Rows are points. Each copy is the shape, with its points in the same order, stretched, turned, moved and blurred by noise. Say if it was mirrored as well.

Shape:
[[  1  -8 -50]
 [ 21  11 -39]
 [ 18  39  14]
 [  4 -21  54]
 [-20   0  44]
 [ 14   8  -7]]
Copy 1:
[[-14 -17 -35]
 [ -3 -36 -17]
 [ -2 -37  43]
 [ 15  35  49]
 [-15  21  53]
 [  1 -19   9]]
Copy 1 is: mirrored
Copy 2:
[[-53 -22   9]
 [-49   1  32]
 [ -5  42  32]
 [ 47  -9  24]
 [ 36   9  -4]
 [-18   7  26]]
Copy 2 is: mirrored
Copy 3 (6 x 3):
[[ 56  -9 -32]
 [ 33   5 -39]
 [-30  11  -7]
 [-27 -60  17]
 [-24 -31  33]
 [ -1 -14 -17]]
Copy 3 is: mirrored

Shape (8 x 4):
[[ 11   8 -11   5]
 [ -6  22 -25   6]
 [ 10  10 -20  28]
 [  1 -24  20   0]
 [ 15  19   0  -4]
 [ -6  -4  35  31]
 [-28 -30  50   5]
 [ 12  12 -12 -12]]
Copy 1 (8 x 4):
[[  4   4 -17   1]
 [ 11  12 -15  31]
 [ -6  11 -33  15]
 [-21 -16   4  -9]
 [  9  23  -7  -3]
 [-46  14   3   5]
 [-52 -15  34   0]
 [ 17   9 -10  -2]]
Copy 1 is: mirrored
Copy 2:
[[ 13   5  -2  -2]
 [ 15  13  24   5]
 [ 21   8   3  21]
 [-16 -21 -15  -8]
 [  9  16  -3 -16]
 [-31   4 -21  18]
 [-60 -23 -15  -2]
 [ 16   5   7 -19]]
Copy 2 is: mirrored
Copy 3, 8 rows:
[[ 12  -3  11   2]
 [ -8   8  23   8]
 [  9   0   5  24]
 [ 17 -21 -25 -24]
 [ 19  11  14 -12]
 [ 12   8 -46  -6]
 [  0 -14 -60 -42]
 [ 13  -2  22 -12]]
Copy 3 is: mirrored

Shape:
[[  0   2  -1   8  19  -9]
 [ -8  -1  15 -14  14  25]
 [ 22   8   3  53 -10 -29]
 [ 19   5 -28  25 -16 -11]
 [ -8  -3  12 -15   3   8]
 [  4 -27   3  -1   5   8]
 [  6 -11   6  -9 -18  37]
 [-32   0   3  -2  -5  14]
 [ -1 -12  10  -6  18  16]
 [ 10 -14  15 -20 -11  18]
 [ 23   5  -6  22 -16 -36]
 [  3  10  15 -11  29  13]]
Copy 1, 12 rows:
[[  4   0  15  22  17  -7]
 [-22   5   7  -7  17   7]
 [ 16  16   9  60 -21 -15]
 [ 33   1  -3  30 -16   3]
 [-13   1  10  -7   5  -5]
 [-10 -11 -12  10   8  -8]
 [-17   6 -18  -9 -10  14]
 [-18 -16  24  -1  -7  13]
 [-17  -1   0   3  18  -1]
 [-15   7 -14 -13  -2  -7]
 [ 28  11   6  32 -19 -27]
 [-12  17  13   0  27   0]]
Copy 1 is: mirrored
Copy 2 (12 x 6):
[[ -4   6  -1   8  24  -2]
 [-17   7   9 -22  14  27]
 [ 19   6  13  47  -1 -22]
 [ 12   0 -24  27 -17  -9]
 [-12   6   5 -19   6  10]
 [ -3 -23   4  -8   8  11]
 [ -1   2   2 -17 -23  37]
 [-38   9   4  -5  -8  12]
 [ -9  -4   4 -12  18  21]
 [  6  -2   8 -31  -7  18]
 [ 22   4  -5  18  -2 -31]
 [ -6  18   5 -15  30  20]]
Copy 2 is: only turned
Copy 3:
[[ -8  10   4   2  10  23]
 [  3 -14  17  -9  32  -1]
 [ -6  24  18  28 -34  43]
 [ 12   8 -15  19 -31  21]
 [ -2  -9  13 -11  15  -3]
 [ -3 -24   5  -5   8  24]
 [ 22 -34  10   4   6  -6]
 [-19 -16   8   8  14 -14]
 [ -2 -14  11  -7  27  15]
 [ 15 -27  16 -15   8   6]
 [ -1  22   2  -1 -40  27]
 [  9   7  14 -10  36   9]]
Copy 3 is: mirrored
Copy 4:
[[ -9   2  -5   9  22  -7]
 [ -7 -12   1  -5   5  34]
 [-35  25  -7  -6  10 -52]
 [-14   6 -42   0  -4 -33]
 [  0 -15   2  -5  -7  14]
 [-11 -28 -16 -12  15  -2]
 [-13 -26 -20 -25 -13  24]
 [-21 -13  -1  11 -15  17]
 [-10 -12  -1  -5  17  18]
 [  4 -22  -7 -26  -6  13]
 [ -3   9 -10  -5   0 -51]
 [  3   6   4  -8  22  24]]
Copy 4 is: mirrored

Shape (13 x 8):
[[ -7 -14 -16  16 -11 -15   0 -39]
 [  2 -31   1  -3  -6   1   1  -3]
 [  4 -26 -21  10  13  35   2   6]
 [  2  16   6  10  -4 -60   7   7]
 [-17 -36   2   2 -14  27  17  12]
 [ 24  37  12 -44   4 -10  -9  26]
 [ -6  33 -18  20   2 -44  16   0]
 [-22 -27  12   4   6  20 -21 -23]
 [  0  34  -6 -26 -26 -21 -19  13]
 [-26  -2  -5   6   0 -14  29 -30]
 [-25 -51 -25  -9   2  16  -1  -4]
 [ 37  32 -10 -35   3 -28  14   3]
 [ -7  -4   1  24 -31 -12   6 -16]]
Copy 1:
[[-17  12 -28  12  -4  -8  -4 -35]
 [ -6 -28  -6   5   4   4   2  -9]
 [ -1 -20 -25   8  18  34  15   7]
 [ -8   8  12  13  -6 -58  12   1]
 [-24 -41   0  14  -4  29  12   4]
 [ 21  -5  17 -36 -15 -21  11  37]
 [-15  27 -10  17 -11 -42  23   4]
 [-14  -5  -5   2  18  28 -25 -14]
 [ -4  -4  -7 -19 -31 -34 -10  28]
 [-35  13  -3   5  -6  -4  19 -30]
 [-34 -38 -31  -3  19  17   6  -6]
 [ 23  -1  -4 -30 -22 -35  29  11]
 [-17  -3 -11  27 -23 -10  -4 -17]]
Copy 1 is: only turned
Copy 2 (13 x 8):
[[-12 -16 -11 -12   4 -12  20 -38]
 [ -1 -32  -9 -20 -10  -4   1   2]
 [ -4 -27 -40  -6   4  21  -1  10]
 [ -4  21   8 -11  -6 -56  33   4]
 [-21 -42  -9  -9 -23  20   3  16]
 [ 30  49  -2 -37 -15 -10   1  35]
 [-18  35 -12  -5   5 -37  47  -4]
 [-16 -29   4 -13  12  14 -25  -7]
 [ -4  42  -9 -31 -32 -24   2   7]
 [-21  -8   9 -15   9   5  42 -20]
 [-29 -48 -24 -39  -2  12  -4   3]
 [ 38  40 -14 -39  -9 -17  37   9]
 [-16 -11  -2   6 -23 -15  18 -23]]
Copy 2 is: only turned
Copy 3, 13 rows:
[[  3  -7 -14  20   4  -2 -22 -29]
 [ 19 -20   0  -5  -2  18 -10  -3]
 [ 11 -21 -17  -5  31  42 -16  12]
 [ 29  27  -5   4  -8 -53  -6  11]
 [ -5 -37  -7  -7   0  33   7  19]
 [ 23  55  10 -55  -7  -2 -18  25]
 [ 10  32 -29   9  11 -48  -8   7]
 [-12 -28  15   9  10  23 -35  -1]
 [ 10  42 -13 -26 -33  -9 -30  16]
 [-22 -11 -10   1  14 -23   0 -19]
 [  5 -54 -20 -19   4  26 -23  -4]
 [ 34  57  -8 -45   3 -12  -4  -8]
 [  0   2 -11  31 -11   0  -8  -4]]
Copy 3 is: only turned

Shape (11 x 8):
[[  8 -20 -28  -2 -44 -25  -2  34]
 [ -1 -18  17  -4  16  11   2 -17]
 [-18  16  18  28  21   9   4 -23]
 [ -1  23  -3 -26   6 -22  10 -19]
 [ -2  32  37  29 -28  36 -35 -37]
 [ 20 -31 -31  23 -19  13  11 -12]
 [ -7 -31  22 -27 -27 -20 -33  -3]
 [  3  38  -7 -27 -37   9 -30  26]
 [-28 -23  26  27  27  39  29  13]
 [ 16  31  26  -3  20   1 -17  11]
 [-28  17 -33 -13  14  -9 -18  10]]
Copy 1, 11 rows:
[[ -7 -13 -29  -2 -53 -36 -14  23]
 [-16 -29  30  -4   4  11  -8 -13]
 [-18   6  42  29   3  20   1 -18]
 [-10  22  14 -26   1 -13   7 -24]
 [ 11  22  49  31 -42  43 -46 -22]
 [ 12 -35 -30  19 -29   2   1 -11]
 [-24 -25  22 -18 -38 -31 -49 -18]
 [ -2  35   4 -29 -39   9 -42  19]
 [-34 -44  40  25   1  37  18  23]
 [  6  21  43  -7  15   3 -26  17]
 [-45  22 -14  -4   3   0 -15  -4]]
Copy 1 is: only turned
Copy 2:
[[ -6 -23 -28   4 -27 -25  -2  28]
 [ 13  -8  12 -10  26  18  16 -11]
 [ -4  26  12  23  29  28   6 -12]
 [  9  42   1 -25   8 -15   5   0]
 [ 18  28  42  33 -22  48 -27 -25]
 [ 32 -25 -33  22  -4   2  10 -12]
 [ -4 -29  29 -23 -16 -13 -17   2]
 [ 13  31  -1 -16 -48  16 -24  38]
 [-18 -14   7  20  34  51  50  12]
 [ 21  34  22  -1  18  13 -14  36]
 [-21  22 -30 -21  14  12 -20  13]]
Copy 2 is: only turned
Copy 3 (11 x 8):
[[ -4   1 -24   2 -55 -20   9  37]
 [  7 -10  28  -2   5   2  12 -12]
 [ -7  32  28  21  24   2  13 -15]
 [-10  24   3 -34   5 -30   7 -12]
 [ 19  60  47  28 -15  25 -32 -24]
 [ 12 -19 -17  18 -35  10  31 -11]
 [ -3 -13  36 -10 -42 -33 -25   6]
 [  3  41  -6 -22 -35   5 -34  34]
 [-19 -10  45  20  21  30  48  18]
 [ 26  24  23 -10  23  -8 -13  20]
 [-42  11 -23  -9   6  -4 -17  13]]
Copy 3 is: only turned

Shape:
[[ 17  19   5   7  19 -12 -11  12  18]
 [-17  23  -2 -10   3 -18 -22   9  -2]
 [-13 -19  11  20 -30  -6   3  -7 -20]
 [ -1 -20  25 -22  -1  16   9   0 -15]
 [  6   5 -13  10 -10  24   3  11  -9]
 [  6  22  -1 -17  46  19  39  -6  24]
 [ 10 -18 -19   6  40  10  -9  -5 -20]
 [ -3 -24  -2  20  -8 -28  13  56   8]
 [ 17 -31  20 -39  19 -26  -4  21  26]
 [  5  19 -38  21  16  27  27  -5  22]
 [ 14 -14 -13 -18  -3   0 -15 -14   5]
 [ 19   1 -24  15   2 -22  23   6 -17]]
Copy 1, 12 rows:
[[ -5  17  10  15  30  -2 -11  14  19]
 [-11   0   1  26  13 -17 -22   9 -28]
 [-11   1 -11 -38 -23 -18 -24 -13 -15]
 [  8 -20  11 -37  -8  10  11   6 -20]
 [ -8   5 -18 -13 -17  19  -6   5   2]
 [  6  16  13   7  39  33  45 -18  -1]
 [  1 -32 -21 -11  23  33 -10 -11  13]
 [-37  -3 -32 -37   8 -35   2  21   8]
 [ 10 -31  20 -21  28 -32  16  24  13]
 [-16  21 -14  17  -3  35  21 -29  17]
 [ 15 -22  -4   4  -7 -10  -2   3  14]
 [ 14  13 -40 -15   9  -6   3 -16   5]]
Copy 1 is: mirrored
Copy 2, 12 rows:
[[  7   8   4   6  14 -31  -2  16  11]
 [-17  17 -16  -5 -18 -29  -8   3  -3]
 [  2 -31   3   0 -28   8  15 -22  -9]
 [ -7   2  25 -21  -1  28  -2  11 -11]
 [ 11  -5 -25  13   1  19   4   7   8]
 [ -2  51  25  -6  46   5  31   7  24]
 [-17  -9 -15  -5  51  12   2   2 -24]
 [ 15  -5  21  54 -29  -9  10  25 -41]
 [ 11  16  60   1  10 -16 -35  18 -30]
 [ 10  18 -20  28  36  11  29 -14  32]
 [ 12   0  -1 -11  16  -1 -35 -12  -2]
 [ 28   0 -18   6   6  -9  26  -4 -25]]
Copy 2 is: mirrored

Shape:
[[ 10  40   3  16 -18  -9  -2  14  -5 -21   6]
 [ 12  27  21  17   8  -4  17   6   6 -14   0]
 [  9   0   5  13 -11  10 -50   1 -22  -2   4]
 [ 10   3   2   2 -20  -7  16   7   1 -21  10]
 [  5   0   6 -31  21  -1   7  13   6  -9  -2]
 [  4   3   3   3 -12   8  23  10  -4  -4 -31]
 [ -5  -6  44  -7  16 -18  26   9   1  -7 -15]
 [ 11   4   1   9  -2   0  -2 -23   8 -14   7]
 [-25   3  29   3 -17  11  13 -16   0   3  12]
 [  6  -1   6  17  -8  13 -23   5  -1 -17  10]
 [-29  -6   0  16 -18   5 -27   6   0 -10  -9]
 [ 11  19  21  10  -1 -12  -1 -16  -8 -12  -6]
 [  6  -2   0  -1  22  -4  20  -5 -17  -9  -1]
 [  4   3   8   3  -5 -15   6  11  -7  60   8]]
Copy 1, 14 rows:
[[  6  37 -23   2  13  23  -7 -15   0 -21  13]
 [ 11  22   4  -1  32  12   3   4  -1  -9   8]
 [-13  10 -10   9 -34  14 -21  -1 -23 -14 -11]
 [  6  14 -15  -1   4   5  17 -13   0 -30  13]
 [  0  -5   3 -36  15   1  23   7  16 -14 -25]
 [ 22 -19 -12  -8  24  21  14 -15 -17  -6   0]
 [  8  -1   9 -39  39 -12  14  15 -21 -14  -2]
 [ -7   4  11  16   5  -1  -4 -12   7 -21   5]
 [-32   0  -2  -5   5 -11  13 -11 -20   3  26]
 [-14   5 -11  13 -12  16  -4   5  -8 -21   2]
 [-30 -13 -34   2  -4  -2 -20  -6 -15 -13   2]
 [  4  18   9  -4  21   2 -11 -14 -12 -20   1]
 [ 12   8  10  -4  22  -3  26  -6  -8 -10 -25]
 [ 25   5   3 -11 -16 -25   5  -1 -10  35   7]]
Copy 1 is: mirrored
Copy 2 (14 x 11):
[[  6  27  -3  29 -10  -5 -20  13   8   5  12]
 [  2   7  20  26   7 -11  -7   7  11  -4  19]
 [  8 -24 -20  -1 -23  25 -29  10 -24  10   2]
 [  9   9   2  12 -13 -30   0   4   0  -9  11]
 [ 27  12  11 -21  14 -12   5  -5   1 -12  12]
 [  6  12  18   7  -2 -19  17  16   8 -15 -20]
 [ -7   4  39 -10  23 -30   4  -2 -12 -21  14]
 [ 10 -12  -8  17  -4 -12 -12 -16   0 -11   4]
 [-20   1  20   6 -23   0   5 -33  -7 -18   6]
 [  4 -18 -15   4 -21   9 -17  11  -3  -9  17]
 [-29  -3 -18 -11 -23  18 -10   2  -1 -17  -7]
 [  0  -1  11  25   9 -14 -18 -12 -10  -7   2]
 [  9   2   6   7  16 -10  18  -8 -13  -5   4]
 [ -6 -10  23  -5 -11  -7   5 -22   6  54 -13]]
Copy 2 is: only turned

Shape (15 x 12):
[[ -3   3   2   8   9   5   2  -6   2  -7  22  -8]
 [ -8  -4  12 -24   2  -4  -5  -2  -1   3   2  -3]
 [ -1   0   7  -4   4  28  -5  13   1 -15   2   4]
 [  3   4   0   9  -1  -4 -10   2  17   2  -4   7]
 [ -9   2   7   2   7  -6  -3   8  -2   4  12   9]
 [ 13   2  11   6   5   2  -3  13  13   4  16   6]
 [  5  -1  -6   3 -60  -3   5   2  -1 -33   2   8]
 [  4   1 -14   3  -2   1  12   7   8   3   5   8]
 [  8   3 -14   6  -1   1  -9   9  -4   4   8  -7]
 [ 11  -7   5 -12   8  18  -2  -4   0  -9  -2   9]
 [ 10   3   2 -14   7  -5  -1   8   3   3   2   1]
 [  8 -29 -17  11  -8  -3  -6   9   6   3   5   6]
 [  6  -2   9  13   8  -1   5   8  -1  -5  -2  -1]
 [ -5  -9   3   3  -6  -2   1  12  16  -4   3 -10]
 [ 10  -1   4   7 -40  19   1   4  -2   7   1   7]]
Copy 1:
[[  1   7  -6   3  -6  16 -15  -1 -12 -16  -1  -8]
 [ -6  -2  23  -6  -1  -7 -16  -6  -7   5   4   8]
 [  6  -6  -3   0 -17  13  -6 -12   6 -16   0  23]
 [ -1  17  -2  13   7   5   9  -5   7   4  -9   3]
 [ -4  12   2  -1   1  13  -9   4 -11   3   6   9]
 [  2  11   2   2   9  18   9  -3  -4 -16   2   1]
 [ 29  -9   2  23 -23 -17  -4  -7  47  -3  27 -10]
 [  6   2 -13  -3  10  13   4  -3  11   0   0  -7]
 [  9  11   0  -6  -4  14   4   9   9  -2 -10  -3]
 [ 15 -12   2   1   1  -3  -3 -17  -4  -8  -4  12]
 [ -1   4  10  -7  12   1  -4   3   2  -4  -5   6]
 [ 23  -9   9   2   3  21  17  -4   6  11 -12  -8]
 [ -5  -3  -7  13   1   8   3   3  -3  -8  -6   5]
 [ -8  -2  10   6  -7  16   3  -5  11  -4  -2  -2]
 [ 23  -3  -2   1 -14  -5  26 -16  16  -5  16  -5]]
Copy 1 is: only turned
Copy 2 (15 x 12):
[[  6   5  11   3   6   9  13  -5  -1  -1  23  -1]
 [  0  -3  21  -9  15  -8   4   3  19  -6  -1   0]
 [ -4 -12   4 -13  -7 -10  -3  12  -3  -5  29   0]
 [-18 -17   1   7  -3  11  -5 -13  10 -11   2  10]
 [ -7  -5   1  -3  18   5   9   0   8 -12   8  -1]
 [-10 -27   6   5   9   7   4  -1   1   0  14  -3]
 [-13 -15 -27 -23 -25 -21  24 -23  -2   8   3  38]
 [  4 -16 -10   2  -5   7  13   4   3  -6   7   3]
 [-11  -7 -10   3  -7   9  -2   3   4  16   6  -8]
 [ 13 -14   8 -11  -3  -5  -8  -1   6  -6  15   0]
 [ -4 -19   9  -1   2  -2   3   1  15  -4   1 -13]
 [ -1 -19 -30  14   0  -2 -11   1   9   9   7  10]
 [ -2 -10  -1   9   1  -3   0  -8  -8  -4   8  -4]
 [-10 -12   1  12   1 -11   6   4   3   0   9  10]
 [ -4 -22 -10 -18  -9   4  -3  -5 -23  21  -3  27]]
Copy 2 is: mirrored

Shape:
[[-14  -9  17 -25  24  35  16   7   6 -20 -16  45]
 [ 47  15  25   3   4   0  -5  -7  20 -51   6  35]
 [ 14  10 -41 -10 -15   9  46   9  17  -1  14  18]
 [-15  19   7  17  28   8 -16  -3 -13  15   8 -32]
 [  3 -13  32  15   8   6  -2 -21  -4  21  -8 -14]
 [ 29  20   6  25  22   1  44 -29  -2  -4   2  -9]
 [  2 -18  -4 -16  -6  24  19 -11   8  -9  -2 -22]
 [  0  -6  -4  -3  -3 -17  -7  29 -19   0 -25  32]
 [ 24  -7   2 -15  15  16 -21  22   4   6  -1   1]
 [ -9  -9  11 -41  43 -17 -12  42 -23   6  -5  23]
 [-12   8   2   1  21 -24   1  -2  -1   5  -6   3]
 [ 16   3   7   8 -14  20  39  22   7  -6  26 -12]
 [  8  -1  -4  14   2  20  19 -10 -20 -12  -7  -8]
 [ 22   8  37 -39  -8  26 -22 -25  -2   4   5  -9]
 [  0 -23   2   5  22  31  -6   0 -19 -19  28  17]
 [  3  -7  -4 -21  15  26 -10 -23  -4 -36   4   9]]
Copy 1 (16 x 12):
[[ -9 -14  44 -30 -22  52  31  13   3 -12   6   5]
 [ 53 -12  35   9  -7  -3  -1  20  34 -11 -13  24]
 [ 23 -11 -14  13   2   3  28  20 -18 -50  11  31]
 [ -7  -9   6 -28  18 -19  10 -26 -11  44  28   4]
 [ -5  17   6 -13  18  13 -22 -28 -10  27  -3  -2]
 [ 24 -14  30  32  36  -1   4 -26 -12 -14 -14  19]
 [  6 -10   8 -12  11   0  -1 -12 -17 -28  -3  -8]
 [-13 -13  -3 -17  -4  14 -22  50 -17  14  12  26]
 [ 17 -17  -8 -32  11  10   7   5  10  16  10   5]
 [-27 -12  15 -60  32  20  19  59   5  21  41   5]
 [-29   1   3 -16  16  -4   0   9   2  13   7  20]
 [ 37  -3   4  26  15  -2   6   8 -24 -24  35 -11]
 [ 10 -18  17  -6   7  -1  -9 -10 -29  -6  -2   6]
 [ 26  36  21 -43   9   0  19   7   2  19 -16 -15]
 [ 23 -18  24 -36 -11  11  10 -13  -7  -4  34  14]
 [ 16 -21  33 -37 -16  -7  20  -5   2 -16  -9  11]]
Copy 1 is: mirrored
Copy 2, 16 rows:
[[ 12  -2   2 -42 -29 -23  29  -7 -11 -32  -5  37]
 [ 44  38  24 -12 -55 -23  27  -7   3  13 -16 -32]
 [ 15 -10 -15  10  -1 -22  40  20 -31  18  18   7]
 [-14  19   7 -12  35  13 -13   4  17  -4 -15   3]
 [ -4  21  23 -12   7  18 -15 -27  13   2   5  15]
 [ 23  49  23   0   4 -10   1   1 -28  28  -4   2]
 [  7 -11   0 -25  -3  15  -9   6  -7   4  21  18]
 [ -5 -27   3   2 -18 -43   4 -17  -6 -15 -18  11]
 [ 19 -14   3  -6  -3  -6  12  -3  27   3  -5  13]
 [-13 -38  18 -31  14 -48  31  -1  14   1 -25  27]
 [-17   2  12 -12  24 -20  10  -9 -12  -2 -13  -4]
 [  5  21  13   8  -9  -4  24  33   9  15  30   9]
 [  8  17   6  -5 -15   2 -18   3 -12   0  -6  17]
 [ 15  16  -7 -43 -18  12 -21 -28  34  33   8   6]
 [  6   7   8  -9 -28  15  24  17   6  -1 -22  31]
 [ 11  -2  -1 -40 -26  11   2   0 -12   0 -19   9]]
Copy 2 is: mirrored
